Rows are points. The ring and each string are closed loops that go straight from each point to the next, and from the last back to the first. Before rounding, they use only three directions, however many columns there are. How many times does the string pass through the ring? Passing back the other way cancels.

Ring (10 x 4):
3.6 -1.2 -4.3 -3.9
1.9 2.7 -4.3 -4.7
-1.1 4.8 -3.6 -4.6
-5.4 5.3 -2.7 -3.5
-9.9 2.7 -1.5 -1.3
-11.0 -1.2 -0.4 0.4
-8.8 -5.4 0.8 1.3
-6.2 -7.2 0.8 1.2
-1.5 -7.9 -0.4 0.1
2.0 -6.2 -2.4 -1.6
String (18 x 4):
-2.7 4.6 0.2 -3.9
-1.3 9.4 -1.8 -6.1
-0.3 8.4 -6.7 -6.1
-1.1 3.1 -7.6 -4.1
-1.7 0.5 -5.1 -3.0
-0.6 0.4 -0.2 -3.1
3.3 1.7 0.8 -4.6
7.6 2.5 -4.2 -6.3
5.0 1.3 -9.4 -5.2
0.3 0.2 -7.6 -3.4
-2.4 -0.6 -2.1 -2.3
0.0 1.7 -1.0 -3.8
-0.1 2.8 0.2 -4.1
0.4 7.1 -0.6 -5.7
-2.1 9.1 -5.3 -5.8
-4.2 6.3 -5.9 -4.3
-4.6 3.0 -5.5 -3.0
-3.4 0.4 -1.1 -2.3
Times through: 3
String, 6 rows:
-3.2 -12.3 2.9 2.1
4.3 -5.0 1.5 -2.6
-1.8 -0.6 -0.9 -2.4
-3.3 0.4 -1.2 -2.4
-7.9 2.3 1.9 -1.6
-12.4 -5.0 2.6 2.2
Times through: 0

Ring, 6 rows:
8.8 -6.5 4.2 0.2 2.6 2.8
7.1 3.7 0.5 -3.0 -0.2 0.6
-1.0 12.2 1.4 -5.5 -2.8 -2.0
-5.4 10.0 1.8 -4.2 -2.3 -2.1
-5.6 0.2 2.1 -0.3 0.4 -0.4
3.2 -8.9 5.2 1.7 3.1 2.5
String, 26 rows:
-4.0 3.7 -2.0 -1.1 -0.6 -0.9
-9.4 9.4 -2.0 -2.7 -2.3 -2.7
-9.2 12.9 1.2 -4.7 -3.2 -3.2
-7.3 10.2 -3.0 -3.2 -2.5 -2.6
-2.0 4.7 -0.6 -2.0 -0.8 -0.8
0.3 4.4 4.1 -3.1 -0.6 -0.3
-3.1 11.4 5.9 -5.7 -2.5 -1.9
-5.7 14.8 5.8 -6.7 -3.5 -2.9
-8.7 13.9 0.0 -5.0 -3.4 -3.3
-9.3 10.9 -3.1 -3.2 -2.7 -3.0
-4.8 5.6 -1.2 -1.9 -1.1 -1.3
-7.8 6.2 -1.8 -1.7 -1.4 -1.9
-9.6 5.1 -1.2 -1.2 -1.1 -1.9
-3.2 1.7 -1.8 -0.5 0.0 -0.5
-1.0 1.2 2.4 -1.3 0.3 0.1
-1.7 0.2 2.5 -0.8 0.5 0.2
-4.3 -1.4 -2.1 0.9 0.8 0.0
-5.7 -4.1 -0.5 1.9 1.5 0.3
-6.9 -7.3 2.4 2.8 2.4 0.8
-3.4 -5.3 7.0 0.8 2.0 1.1
-1.2 -2.6 7.6 -0.7 1.3 0.9
-4.7 -3.6 6.5 0.4 1.5 0.6
-9.4 -2.8 0.4 1.7 1.1 -0.4
-9.7 0.0 -2.1 1.1 0.3 -1.0
-5.2 2.0 -1.0 -0.5 -0.1 -0.7
-0.3 2.0 1.7 -1.6 0.0 0.0
Times through: 1

Ring (6 x 9):
5.4 -0.9 -1.7 -0.3 4.2 13.5 -2.3 -4.7 -4.8
5.0 4.9 0.5 -6.8 1.5 7.9 -3.7 -6.1 -3.5
0.9 6.9 0.3 -6.4 -1.7 1.6 -4.5 -5.4 -1.4
-4.3 4.6 -1.5 -0.8 -4.0 -2.9 -3.8 -3.1 0.0
-5.5 -0.1 -3.6 5.6 -2.7 0.2 -2.9 -1.5 -0.3
-0.5 -3.5 -4.3 7.1 2.1 9.6 -2.6 -2.2 -2.6
String (23 x 9):
4.1 -3.6 -5.4 7.7 7.5 20.2 -7.2 -4.4 -2.0
2.5 -1.7 -4.5 5.6 5.0 15.2 -6.4 -4.2 -1.6
0.8 0.3 -2.9 2.4 1.8 8.8 -4.4 -3.8 -1.9
0.8 -2.6 -1.8 2.2 0.3 6.0 1.4 -2.2 -5.0
-0.3 -4.5 -3.1 5.6 0.8 7.1 1.1 -1.5 -4.6
-0.3 -1.2 -1.7 1.7 -0.7 4.1 0.5 -2.3 -4.1
-1.8 0.1 -3.8 4.8 0.7 6.7 -5.1 -3.0 -0.6
-0.9 -0.2 -1.8 1.4 -1.0 3.4 -0.7 -2.6 -3.2
-4.2 -1.6 -2.7 4.6 -2.8 -0.1 0.4 -1.0 -2.6
-2.2 -0.6 -1.4 1.4 -2.6 0.3 1.3 -1.7 -3.8
-1.3 1.2 -2.1 1.3 -0.8 3.6 -2.8 -3.1 -1.9
-6.0 2.7 -4.6 5.8 -1.7 1.8 -8.1 -2.8 2.7
-6.9 2.0 -4.5 6.3 -2.7 0.0 -6.6 -2.1 2.2
-2.1 1.3 -2.7 2.3 -0.9 3.5 -3.8 -3.0 -1.1
-0.9 0.7 -1.9 1.1 -0.8 3.7 -1.9 -3.0 -2.5
-2.9 0.9 -4.0 4.9 0.0 5.3 -6.0 -3.0 0.4
-6.4 -2.2 -7.2 12.8 0.7 6.9 -8.2 -1.5 2.6
-3.1 -1.9 -5.7 9.3 1.7 8.9 -6.6 -2.4 0.5
-2.1 -5.5 -6.1 11.6 2.8 11.2 -3.8 -1.4 -1.5
0.3 -4.9 -3.4 6.1 1.6 8.8 0.6 -1.6 -4.7
1.1 -2.3 -1.8 2.0 0.5 6.4 1.0 -2.4 -5.0
1.2 -0.8 -2.5 2.2 1.6 8.5 -2.4 -3.4 -3.2
2.5 -1.6 -4.0 4.7 4.4 14.0 -5.3 -4.0 -2.2
Times through: 1
